Every row gives one point. The last column is the point's height on a tilted bowl or saddle (a function of degree 2), plus a little noise. Along how many of its main directions does it bend up, bend down or stay straight?

Points (16 x 4):
[[ -1 -11 -29 -12]
 [ 23 -24 -12  19]
 [ -6 -23   6  16]
 [ 25  18   8   8]
 [-31 -18  -9  -1]
 [  1   0 -31 -13]
 [ -2  54   1  10]
 [-11  15   9   4]
 [  1  -2  -8  -4]
 [ -2   1 -27 -13]
 [ 30  -7   7  22]
 [ 10   6  -9  -3]
 [  3 -60   6  60]
 [  8   5  -8  -3]
 [ 24 -36   6  44]
 [-16  17   5   1]]
Directions: 2 up, 0 down, 1 straight

Points:
[[-16  -6  -7   2  12]
 [-16 -39  10  -5 -20]
 [ 12  19   7   0   6]
 [ -4 -11  -2  19  15]
 [-16 -17 -37   4  -9]
 [ -8 -29  11  38 -10]
 [-18  18   1   9  14]
 [ 46  21   1 -21 -60]
 [ -6  13  13  -3  11]
 [ -8  32  36   3 -11]
 [  8  -3   9  12   9]
 [-13 -12   5   5   7]
 [ -4  -8  -4   3  16]
 [  1   2  11  -3   8]
 [  5 -47  11  26  -5]
 [  3  -2  20  -4   0]
 [ -8   1  -5 -29 -12]
 [-17  15 -10  10  13]
 [ -6 -15 -10   8  15]
 [-21  -2 -10  -3   4]
 [ 41  -3  -8  -4 -29]
 [-60  20  -5  17 -47]
 [ 21 -31   7  12   0]
 [-20   6 -19  -4   4]]
Directions: 0 up, 3 down, 1 straight
